Rows are points. The points of each table are mixes of a few directions, plus a little noise. How many directions does each table use, and how many do they share? Where both have some left over, give the other angles between the two spaces (their principal angles), to ten degrees, smallest first.
In the rows, 128 means zero.

First (6 x 2):
[[150  99]
 [144 106]
 [165  79]
 [ 94 176]
 [150 103]
 [ 67 210]]
Second (4 x 2):
[[116 144]
 [116 144]
 [ 94 173]
 [187  51]]
Directions: first 1, second 1, shared 1

First (5 x 3):
[[117 108 152]
 [141 151  99]
 [164 187  55]
 [ 87  60 210]
 [132 133 122]]
Second (5 x 3):
[[138 148  65]
 [136 137 128]
 [111 110 108]
 [ 76  51 145]
 [181 191 193]]
Directions: first 1, second 2, shared 1

First (7 x 4):
[[104 130 136  82]
 [209 135 150  94]
 [115 134 110 138]
 [214 154  85 178]
 [ 20 105 137 133]
 [ 59  95 151 176]
 [175 143 128  95]]
Second (7 x 4):
[[114 215  88  54]
 [131 116 143 143]
 [134  62  96 151]
 [ 78  86 122 155]
 [ 95 138 170 145]
 [159 191 102  75]
 [187  90 178 175]]
Directions: first 3, second 3, shared 2; angles 70

First (10 x 8):
[[129 109  98  79 110 147 207 117]
 [ 85  80  74 119 136 133 176 136]
 [133 191 164 205 132  85  51 126]
 [106  95  76  89 126 113 180 134]
 [166 201 200 191 112 131  67 107]
 [139 119 124 119  82 182 207  98]
 [112  93  83 108 110 121 169 126]
 [109 147 181 180 197 147  54 152]
 [146 176 176 104 207  73  41 162]
 [154  64 107  85  74 147 125 117]]
Second (9 x 8):
[[119 173 179 179 139 225 206 109]
 [120 158 162 161 134 190 179 118]
 [147  80  71  77 123  23  46 112]
 [117 102 107  99 116  83  91 200]
 [115 176 182 180 138 229 208 115]
 [139 108 102 107 128  82  93 106]
 [145 126 119 127 135 117 122  71]
 [105 128 138 130 117 139 134 211]
 [141  98  92  97 125  64  76 109]]
Directions: first 5, second 2, shared 1; angles 70

First (10 x 9):
[[163 204 119 149  56 190  89 143 169]
 [113 104 116 168 171 115 161  84 138]
 [102 101 110  40 114 155 124 140  57]
 [172 163 136 201 105 116 137 138 158]
 [117  91 175  84 143  79 124 182 142]
 [103 148 136 170 196  83 104  80 162]
 [124 111 125 146 128 139 149 121 159]
 [ 97 129 143  91 174  83  93 119  97]
 [160 124  94 135  61 190 168 140  99]
 [119 116 126  97 128 133 128 135 109]]
Second (8 x 9):
[[120 107 125 110 125 139 141 133 126]
 [129 130 129 130 128 127 126 127 128]
 [171 249 143 225 147  72  51  98 137]
 [151 193 136 181 139  98  86 112 133]
 [107  72 121  81 119 155 164 142 123]
 [ 94  35 117  51 114 172 189 151 120]
 [135 146 130 143 131 119 116 123 129]
 [117  94 124 101 123 144 150 136 126]]
Directions: first 5, second 1, shared 1

First (8 x 11):
[[127 131 130 128 126 129 130 125 131 128 130]
 [140  67 139 144 142 128 124 171 100 146 114]
 [164  24 162 146 170 147 123 199  59 170 102]
 [136 237 126  82 139 158 138  48 140 124 156]
 [127  86 131 143 129 119 123 158 118 135 119]
 [108 116 112 149 103  98 126 138 155 109 125]
 [ 67 198  74 145  48  70 131  85 223  64 145]
 [161 165 149  92 168 175 130 101  97 153 137]]
Second (8 x 11):
[[124 167  98 185 117 177 109 107  59 110  76]
 [184 119 131  95 136 128 176 113 146 201 249]
 [149 132 114  96 162  87 128 136 163 189 155]
 [ 90 111 124 180 101 176 142 169 166 108 143]
 [138 145 119 102 112 150 151  95  70 141 107]
 [107 110 124 109 113  87 124 135 135 114  87]
 [ 82 129 197  83 148 177 121 146 151  63  72]
 [151 112 116 174 135  41  74 122 134  99 136]]
Directions: first 2, second 6, shared 1; angles 90

First (11 x 14):
[[110 155 125 124 141 117  91 114 144 143 112 133 123 126]
 [135 133 143 128 126 130 129 155 148 155 124 145 129 118]
 [146  86 104 119 112 129 195 104  72  86 148 105 135 145]
 [127 139 134 125 130 124 120 137 143 150 121 138 127 122]
 [116 150 133 130 137 123  95 129 150 144 117 137 125 122]
 [161  69  86 100 102 115 249  89  39  87 149 102 140 155]
 [125 128 145 149 131 148 101 146 146 115 136 125 126 122]
 [118 135 132 139 134 136  99 127 139 116 129 123 125 127]
 [121 129 130 138 132 137 108 125 131 110 132 120 126 128]
 [115 144 121 125 135 120 106 112 132 129 120 127 125 130]
 [135 141 153 131 128 131 118 170 166 172 120 154 128 112]]
Second (8 x 14):
[[104 146 120 135 140 127  83 102 132 109 123 117 122 132]
 [143 112 126 122 120 128 162 133 114 127 135 128 132 130]
 [ 97 158 125 139 147 126  59 104 145 114 118 119 121 128]
 [143 125 143 126 121 130 147 160 142 156 127 144 131 118]
 [119 120 106 126 130 125 130  90  98  92 133 106 128 142]
 [169 121 173 123 110 135 177 219 172 210 127 178 134 100]
 [134 117 120 124 124 127 148 121 112 118 133 122 131 133]
 [116 128 112 128 132 126 118  97 111  99 130 112 127 138]]
Directions: first 3, second 2, shared 2

First (10 x 18):
[[118 139 143 108  90 202 184 160 168 123  84 162 106  56 151 125 152 100]
 [144 104 129 118  36  99 233 139 144 129 144 203  99  70  36 156  82 172]
 [119 117 104 121 135 125 139 119 155 128 124 122 141 134 131 128 107 130]
 [136 128 142 126 163 154  85  94 121 149 114  78 145 127 149 114 155 118]
 [119 172 117 161 112   7  73 123  65 128 178  90 134 184  95 147 193 130]
 [146 117 152 135 156 148 100 149  98 125 131 149 140 144 138 149  97 139]
 [156  92 132 140 166  97  95 149  86 125 158 161 172 183 100 189  30 177]
 [122 127 136 134 165 165 108 119 126 106 135 123  82 157 179  54 134 111]
 [121 126 117 121 159 141 103  67 151 147 119  59 128 131 149  78 159 113]
 [ 98 157 108 118  97 143 159 159 167 119  97 134 132  95 154 140 170  92]]
Second (8 x 18):
[[145 108 123 131 194 118  57 164  99 143 118 125 241 174 134 244  52 152]
 [ 71 167  58 126 120  77 132 137 181 112 118  91 147 154 160 127 174  86]
 [144 114 133 130 165 129  89 146 107 137 124 132 186 150 128 192  82 145]
 [122 138 142 125  79 144 183  98 144 118 138 136  38  88 119  37 180 115]
 [171 102 193 127 106 178 156 103  95 135 141 164  59  84  96  76 121 155]
 [135 124 144 129 112 141 148 116 125 128 133 136  92 111 120  95 140 130]
 [137 124 148 127 108 146 152 112 124 128 134 140  81 104 117  86 144 130]
 [ 99 147  83 129 146  94 106 146 151 124 118 104 179 161 150 166 130 109]]
Directions: first 6, second 2, shared 2

First (11 x 20):
[[121 137 152 124 136 143 117 139 145 148 138 128 136 129 129 111 154 118
  121 123]
 [135  87  99 172  56 142  99  87 123 115 131 113 131 154  78 173 147 122
  141 139]
 [149  88  75 155  79 114 128  90 102  87 115 118 116 141 100 174  97 138
  150 143]
 [134 134 115 114 148 111 148 134 117 115 118 134 119 117 147 125  99 140
  131 128]
 [133 149 118  93 182  94 169 147 111 112 111 143 115 103 172 113  77 148
  128 125]
 [134 136 113 106 163 101 156 139 112 109 113 134 115 111 157 124  85 144
  131 129]
 [ 97 166 212 121 149 175  95 164 177 199 162 130 156 131 131  73 213  95
   99 109]
 [125 150 138 104 167 113 149 149 126 129 124 139 124 112 158 107 112 135
  122 123]
 [138 145 113  93 182  91 171 146 107 102 109 143 112 103 174 116  67 151
  129 128]
 [126  85 122 187  35 167  72  86 141 141 147 104 142 165  58 167 188 102
  137 135]
 [117 127 151 145 109 154 101 129 149 154 144 122 140 140 110 123 171 112
  121 124]]
Second (8 x 20):
[[143 124 123 110 107 123 113  84 166 122 128  79 137 125 111  83 150 107
  170 127]
 [138 165 130 113 141  62 144 184 145 118 127 193 118 140 153 174 134 121
    7  74]
 [118 123 114 131 155 123 161 161  78 112 114 159 112 118 148 167  75 152
  118 143]
 [121 120 151 184 119 187  92 120 109 173 153 155 142 151 126 138 156 159
  127 134]
 [134 116 103 106 133 114 149 109 119  99 110  97 119 110 128 114  91 128
  176 147]
 [112 150 170 104 109 123 105 150 192 150 145 111 143 133 105 106 203  69
   84  99]
 [115 108 132 152 129 174 121 116 100 142 131 116 132 126 122 123 119 144
  176 159]
 [143 117 101 123 129 119 139 100 115 108 116 113 122 121 133 119  96 144
  166 140]]
Directions: first 2, second 4, shared 1; angles 60

First (9 x 32):
[[106 131 155 128 142 109 162  63 145 127 141  82  95 127 124 150 163 151
  118 127 148 123 145 107 128 137  83 117 133 162 133 117]
 [ 94 122 119 137 127 124 138  82 147 104 131 107  99 126 122 159 147 156
   99 121 122 136 126 117 128 141 109 121 126 140 110 113]
 [ 88 115  86 145 114 139 114 107 146  88 120 134 107 126 121 163 128 156
   86 118  98 148 110 128 129 142 138 126 120 118  93 111]
 [124 124 112 132 121 135 117 139 128 119 123 141 131 128 127 131 120 129
  121 126 117 134 120 133 128 129 141 130 125 117 119 127]
 [234 151 178  95 140 130 115 249  71 210 128 172 210 133 147  31  85  44
  223 151 164  95 144 153 126  88 164 146 138 107 193 175]
 [123 121  95 135 114 144 103 155 126 111 118 157 137 127 127 130 108 127
  116 124 104 139 111 140 129 129 158 134 122 104 110 127]
 [ 85 120 112 141 125 125 137  74 151  96 130 106  93 126 120 167 148 163
   91 119 116 140 124 116 129 144 109 120 125 140 104 108]
 [103 123 116 136 125 127 131  99 141 109 128 118 109 127 123 151 138 148
  106 123 120 136 124 122 129 138 119 124 125 133 113 117]
 [194 146 178 104 144 119 135 184  95 187 134 137 171 132 140  69 114  78
  192 144 165 101 148 136 126 104 131 135 138 130 178 157]]
Second (9 x 32):
[[186 146 124 146 194 191  84 191 134 136  81 150 186 121 154 138 113 100
  161 154 134 122 130 130 121 137 174 147 141 144 118 102]
 [135 136 115 145 167 169 103 144 148 111 101 127 147 127 141 160 129 132
  127 141 121 134 126 129 119 142 151 136 131 144 106  97]
 [145 156 161 147 164 129 120 152 112 160 120 102 177 138 118 141 162  93
  180 122 149 118 130 127 117 121 111 121 118 164 138 133]
 [143 130 104 197 186 151  98  65 128 126  62 117 146 100 103 207 180 124
  144  98 142 131 115  81 149 158  87 111 126 181  97 123]
 [ 57 126 105 106  41  97 121 185 112 106 181 140 128 166 108 103 111 126
  102 107  80 150  97 178 107  98 158 126  92  72 117 148]
 [118 115 134 101  96 106 152 121 129 128 153 133  99 130 132  97 109 142
  108 133 125 127 136 136 129 120 127 130 132 106 141 136]
 [108 129 121 134 131 136 127 117 142 109 128 119 120 130 128 150 135 141
  113 127 121 136 126 130 122 134 129 127 125 133 114 112]
 [150  97 134  83  80  91 170  91 117 144 153 159  70 109 136  60  83 143
  107 132 139 115 145 119 155 121 115 131 150  86 163 162]
 [109 117 160  87  96  85 181  85 133 136 173 105  76 130 130  94 125 151
  107 135 144 119 148 126 129 119  98 124 137 120 156 137]]
Directions: first 2, second 5, shared 2

First (9 x 32):
[[147 179 150 121 137 108  99 116 127 130  42 190 220 139 164 116 139 105
  149  84  78 124 195 104 189 120 154 117 137 191 110 144]
 [134 145 135 126 130 122 118 125 128 128 100 148 158 132 140 124 131 120
  135 114 112 127 150 120 148 125 135 124 131 148 122 132]
 [102  63  98 136 116 153 167 143 128 125 240  48   7 115  80 144 113 157
  102 185 194 132  39 160  49 139  94 143 117  46 151 107]
 [132 138 132 126 130 124 123 126 127 128 112 139 146 129 135 126 130 123
  131 119 118 128 141 123 140 125 133 126 130 141 124 131]
 [136 149 138 125 132 119 116 123 128 129  94 154 165 132 143 123 132 119
  136 110 108 127 156 119 153 125 139 123 131 154 121 134]
 [103  63  99 136 116 154 167 143 128 125 239  49   9 115  80 146 113 158
  101 184 192 133  42 160  49 139  95 143 117  46 150 109]
 [140 156 141 124 133 117 111 122 128 130  80 163 179 133 149 121 134 115
  139 104  99 125 166 114 161 124 142 121 133 163 118 138]
 [131 136 132 127 129 125 123 126 129 127 114 138 144 130 134 126 130 123
  132 121 120 127 140 125 138 127 132 126 130 139 125 131]
 [128 126 127 128 127 129 130 128 128 128 132 125 124 127 126 129 127 130
  127 130 130 128 125 128 125 127 126 129 128 125 129 127]]
Second (9 x 32):
[[132 139 133 127 131 124 121 124 127 127 109 142 149 130 137 126 130 123
  134 119 117 127 143 122 142 127 134 125 129 143 124 131]
 [109  81 107 134 119 146 155 139 128 127 206  71  46 118  95 140 116 150
  110 168 174 131  67 149  73 136 104 139 122  71 144 115]
 [150 184 153 122 139 106  95 116 128 130  31 197 230 140 169 113 142 103
  153  80  72 124 205 101 196 119 155 115 137 199 108 145]
 [122 116 123 129 125 132 135 131 128 127 147 113 106 125 119 131 124 133
  122 138 139 129 112 134 114 129 122 130 127 113 132 124]
 [129 129 128 128 129 128 128 128 129 128 126 128 127 128 127 128 128 128
  128 128 127 128 128 129 127 128 128 127 129 128 128 129]
 [102  63  99 135 117 153 166 144 129 126 238  49  10 115  82 142 113 158
  102 183 192 132  42 158  50 139  95 143 117  48 151 109]
 [146 173 148 121 135 110 102 118 127 129  54 181 208 139 160 117 138 109
  146  90  85 125 188 107 181 120 150 117 136 183 113 141]
 [138 156 140 124 133 118 113 121 127 128  81 161 177 134 147 122 134 116
  139 104 102 126 164 116 162 124 141 121 133 161 119 138]
 [121 110 120 129 125 134 137 131 128 127 157 106  98 124 114 131 125 136
  122 143 144 129 106 136 108 131 120 132 125 107 135 124]]
Directions: first 1, second 1, shared 1

First (10 x 32):
[[131 141 104 113 132 130 120 154 136 136 135 131 124 151  98 106 127 114
  137  93 128 132 143 143 133 129 102 142 137 111 144 134]
 [131 141 102 115 131 129 118 157 138 134 135 129 123 153  96 105 127 113
  137  91 130 131 142 146 134 127 101 143 138 110 144 135]
 [127 125 135 131 127 126 131 119 125 125 125 128 128 122 138 135 130 133
  126 140 127 127 123 123 126 127 136 123 125 133 123 127]
 [125 111 162 147 124 125 140  91 115 118 117 126 137  94 169 158 130 147
  119 177 125 125 108 105 121 127 164 108 114 154 106 118]
 [141 170  46  80 134 133 102 219 159 149 152 135 111 211  26  55 126  76
  153   7 133 139 178 180 144 126  42 178 161  67 182 151]
 [125 116 152 142 127 126 135 105 117 122 121 126 134 104 156 150 130 140
  121 160 126 126 116 111 124 128 151 115 119 144 114 122]
 [122 104 172 154 124 124 143  80 112 115 115 126 137  83 182 169 130 154
  114 194 126 123 102 100 119 128 174 101 110 161 101 115]
 [130 135 116 122 129 129 125 141 133 131 132 129 127 140 113 117 127 121
  132 111 128 129 136 134 130 128 115 136 133 118 137 133]
 [121  99 183 159 125 123 145  67 106 113 112 123 139  73 196 178 131 164
  111 209 125 121  94  92 116 128 186  92 107 169  89 112]
 [129 140 109 116 132 129 120 150 136 133 134 131 125 148 104 111 128 115
  134 100 129 130 140 140 133 128 109 142 136 114 141 134]]
Second (10 x 32):
[[126 122 116  90 141 142 144 118  99 139 139 115 133 106 149 122 115 134
  152 139 142 146 111 112 156 149 133 130 119 131 135 134]
 [138 135  94  99 126 140 117 149 112 131 142 109 120 112 110 123 150 120
  140  97 150 154 142 140 148 137 109 144 101  95 127 141]
 [145  99 136 149 135 172 132  97  92 106  97  86 156  92 174 147 141 152
   92 134 152 158 120 122 133 153 138 107 113 133  93 107]
 [143 104 144 159 123 140 132 119 112 106 119 157 147 145 151 153 139 149
  111 137 116 124 112 111 114 127 136 103 125 144 131 118]
 [112 144 119  78 159 115 182 118 132 159 151 142 118 152 137  88  61 111
  182 146 106 116  94 138 134 163 129 130 170 130 170 133]
 [135 132 110 117 120 123 114 154 121 129 148 153 120 142 106 132 148 128
  143 108 126 130 134 121 135 117 115 137 112 115 146 141]
 [133 165 120 170 111  99 127 121 189 115 106  78  86 102  95 128 140  83
  100 109 129 126 167 241  72 136 118 139 126  59  81 122]
 [ 85 132 151 108 145 138 103 137 146 163 104 106 158 156 116  74  82 131
  114 134 136 108 140  59 168  98 124 147 188 206 135 123]
 [151 134 127 166 105  90 134 146 151 104 153 202 101 168 105 163 155 120
  139 119  87 100 122 165  75 112 126 115 111  95 153 136]
 [111 114 162 145 112 122  94 122 123 128 118 131 141 106 136 149 150 151
  106 157 134 117 136  71 142  89 152 128 112 175 106 127]]
Directions: first 1, second 6, shared 1

First (8 x 32):
[[ 73 194 181  95 164  80 149  96 176  78  90 125 105 141 117 120 110  67
  192 114  82  93 118 131 192 116  94 200 106 131 107 145]
 [199  66  88 139  63 162  85 146  91 160 139 141 142 141 129 134 132 169
   73 159 176 165 152 128  49 137 150 100 162 123 135 119]
 [104 131 145 121 114 101 149 107 142 134  86 138 138 149 127 154 132 124
  185 109  57 105 138 117 134 107 105 188 130 134 104 133]
 [150  77 150 157 133 139 113 123 112 142 125 108 135 125 108 149 162 149
   75  72 140 153 121  70 134 154 150  56 175 151 113 106]
 [149 125  84 131  92 132 126 133 127 128 138 159 132 134 150 139 132 145
  142 167 133 133 127 159  87 120 125 140 117 114 126 148]
 [120 149 133 136 153 116 132 117 152  89 139 134 111 119 132 134 147 112
  126 117 143 132  94 125 157 142 128  95 124 131 112 146]
 [103 196 187  56 162 126 101 139 132 105 118  86  98 135  93  36  34  52
  122 174 174 106 171 163 165 119 112 215  99 112 177 109]
 [126  86  56 190 142 168 169 163  91 187 189 134 163  81 167 159 174 208
  110 112 120 138 103 130 106 130 160  30 111 128 150 119]]
Second (9 x 32):
[[168 170  34 116 101 175  93 165 127 116 187 166 120 121 176  87  95 137
  110 249 226 154 126 212  66 121 152 135  78  83 169 165]
 [103  55 181 106 134 108 159 131 128 204  75  79 148 123  60 156  93 144
  195  51  53  91 159  88 145  78  96 184 140 131 169  91]
 [143 146  95 118 114 145 111 141 129 125 144 142 125 130 144 111 110 128
  126 177 163 136 133 160 103 122 136 144 110 110 144 142]
 [138 121 142 115 118 140 100 123 135 144  96 119 135 150 115 127 112 125
  132 123 131 136 149 102 122 117 139 164 144 128 130 123]
 [152 177  99 129 113 149  87 124 133  87 142 157 118 148 166 104 135 113
   90 185 182 157 124 145 108 151 154 124 126 123 104 152]
 [119  79 134 151 154 128 158 138 121 160 142 104 137  96 106 154 146 157
  129  72 112 123 109 103 147 125 127  71 133 135 147 111]
 [ 95 205 125 157 143  73 182 104 119  20 184 174  95 110 186 118 191  91
   99 157 104 111  79 189 159 190  97  62 108 148  55 152]
 [113  66 168 132 146 119 150 127 126 180  99  89 144 117  81 159 127 149
  154  49  81 112 135  77 152 107 118 124 149 141 147  98]
 [122 134 176 127 129 115 111  99 135 114  83 120 129 157 117 136 144 108
  119  90 100 132 139  77 151 142 133 144 165 152  86 119]]
Directions: first 5, second 4, shared 2; angles 40, 40

First (11 x 32):
[[160 140 142 134 159 122 178 129 201  48 141 178 159 126 126  95  95 128
  120 110  84 106  88 103 117  77  81 129 153 184  81  81]
 [ 55 141 133  86 147 152  95 150  51 198 124  95  43 129 105 191 167  87
  146 174 201  98 171 151  26 194 184 108 130  15 167 151]
 [ 89 159 151  91  79 160  93 150  85 147 135 128  70 164 111 162 161  73
  120 162 222  94 143 128 122 215 189 122 155  59 115 150]
 [125 130 121 109 177 138 114  72 133  88 142 134 149 109 112 114 118 164
  130 147  84 139 126 132 103  88 104 135 141 188 105 121]
 [140 130 133 141 142 115 170 162 164 114 126 148 126 127 134 126 112 113
  130 112 120 106 112 116 104 111 111 118 130 118 125 101]
 [139 105 111 149 128 113 123 120 116 161 118 105 145 114 138 125 129 154
  134 114 103 155 136 136 147 111 119 131 100 136 156 141]
 [167 127 133 150  94 116 148 137 168  96 127 150 165 142 142  99 114 130
  118 101 111 133 104 112 192 115 111 138 133 169 104 119]
 [130  90  92 142 103 128  54  61  55 191 116  63 164 111 137 123 153 196
  134 133 101 211 165 159 213 125 145 150  87 167 171 189]
 [145 126 129 147 132 113 161 150 161 119 125 141 136 127 140 119 113 120
  128 108 115 119 114 116 125 110 110 124 124 128 129 107]
 [132 113 122 147  90 116 119 154 105 177 114 105 121 136 143 140 140 121
  130 112 147 141 140 131 161 151 147 128 107  95 161 148]
 [132 147 141 115 156 131 152 127 166  78 141 160 131 127 119 117 110 118
  125 131 114 104 107 117  98 109 108 125 152 153  94 101]]
Second (11 x 32):
[[235 149 114 168 105 178 187 166 164 105 124 134 114 178 189 150 115 137
  131 140 123 121 145 182 101 228 165 142 113 175 119  67]
 [ 37 167  91 134 151  63 104  43 171  90 143  85 231   7 126  94 120 140
  128 102  88 126 108 174 218  62 185 220 117 138 182 121]
 [ 88 127 137 106 137 104  99 108 115 135 124 124 137 103 100 124 134 137
  133 119 130 127 124  98 146  91 124 120 133 108 128 158]
 [116 113 147 123 121 149 112 132 111 141 102 113 106 132 114 141 127 119
  126 122 138 118 128  94 131 106 123  90 118 127 142 153]
 [117 106 163 151 104 177 107 161 102 151 123 117  84 166  92 132 129 155
  167 129 137  88 132  61 121 149 102  86 134 128 121 191]
 [122 112 161 102 122 147 101 131 100 147  82 115  93 134 104 156 130 123
  124 116 148 119 133  68 129  97 127  62 115 117 135 164]
 [ 48 113 114 141 142  96 110 115 120 137 182 133 155 107  97  79 135 125
  140 137 113 130 109 132 137  90  82 171 154 107 129 155]
 [131 131 133 112 133 105 121 135 116 134 151 155 123 143 110 122 139 153
  146 134 131 132 131 110 113 144 108 130 151 104  90 143]
 [217 178 108 148 118 130 171 135 174  91 139 141 150 140 175 142 122 177
  150 130 112 122 146 178 129 227 187 175 126 158 100  76]
 [135 104 131  96 139 126 132 131 108 143 101 137 105 137 138 142 130  70
   79 131 149 161 125 132 101  82 107  86 118 116 138 106]
 [163 109 110 127 135 133 165 151 127 134 138 154 112 163 162 125 128  73
   85 148 138 164 126 177  81 130  98 126 129 130 124  75]]
Directions: first 4, second 5, shared 0; angles 60, 70, 70, 70

First (11 x 32):
[[142 139 162 132 148  52  39 113  63 134 197  95 136 124  86 107 116  88
  122 102 196 117 140  75 118 156 138 177 156 157 147 112]
 [122  65 152 194 105 165 147 139 156 132  87 130 130 174 171 167 101 116
  102  93  78 131 150 176 107  98 179 120 141 152 135 156]
 [130 143 121  58 137  87 124 114 114  72 150 176 112 131 129  96 185 130
  170 194 175 109 145 135  79 156  71 197  86 143 108  37]
 [121 100 130 165 112 169 158 137 156 139  93 126 131 145 153 154 109 135
  112 109  83 136 128 157 133 105 153  98 134 125 130 161]
 [118 134  87  78 118 173 205 132 177  94  82 184 112 124 162 127 173 168
  159 193  96 128 123 173 115 118  82 116  79 102  98  91]
 [117  57 150 170 100 154 157 134 157 102  85 157 121 188 184 161 128 118
  120 125  86 120 165 196  74 107 156 155 117 165 123 109]
 [139 153 143 121 147  73  64 119  79 140 182  98 137 111  87 108 120 105
  127 112 182 123 127  77 135 151 128 152 151 139 142 122]
 [134 163 117 100 142 111 113 125 112 137 152 116 130  98 101 107 133 134
  134 135 154 130 111  96 150 141 111 120 129 112 129 128]
 [143 212 110  76 162  75  69 118  75 156 197  87 136  60  53  81 129 127
  138 127 196 130  89  37 182 161  94 116 147  96 138 137]
 [110  56 131 199  90 218 205 149 198 135  42 142 127 175 195 187 100 143
  100 100  29 142 139 208 120  78 178  79 126 131 124 177]
 [132 185 102 112 142 133 124 133 120 164 144  93 137  77  89 114 112 144
  122 115 134 144  87  79 191 132 119  73 144  83 134 176]]
Second (9 x 32):
[[143 166 148 139 151  73  45 122  68 170 192  68 146  98  69 109  95 102
  108  78 181 131 111  51 167 149 146 125 173 125 155 163]
 [140 163 138  98 151  68  69 116  79 128 185 114 129 107  87  98 136 109
  138 133 192 120 124  77 129 157 109 162 135 138 133 103]
 [132 141 127  94 136  99 115 118 112 109 146 142 124 126 120 109 153 123
  146 155 160 120 136 121 109 146 103 161 115 136 120  87]
 [128 125 131 150 127 141 128 132 132 144 122 112 134 127 128 139 111 128
  116 107 115 133 122 125 141 118 144 106 142 120 135 155]
 [120 111 103  52 119 134 192 120 164  43  94 225  99 159 179 115 211 152
  184 232 129 107 158 199  50 138  59 197  50 145  88  12]
 [117  91 133 226 103 207 165 151 169 190  73  83 144 136 151 182  56 134
   71  46  39 153 110 148 184  79 204  31 173 108 147 249]
 [123 112 128 161 116 158 149 137 148 143 104 119 132 135 141 149 107 132
  111 105  92 138 123 144 141 109 151  96 137 121 131 166]
 [136 148 133 101 144  88  93 119  97 122 166 122 129 116 103 106 138 118
  137 137 171 123 126 100 124 149 110 156 130 133 132 103]
 [116  96 113 128 106 180 196 137 179 103  72 170 116 156 178 151 149 151
  137 158  78 127 138 190 103 106 124 121  98 127 111 114]]
Directions: first 3, second 2, shared 2
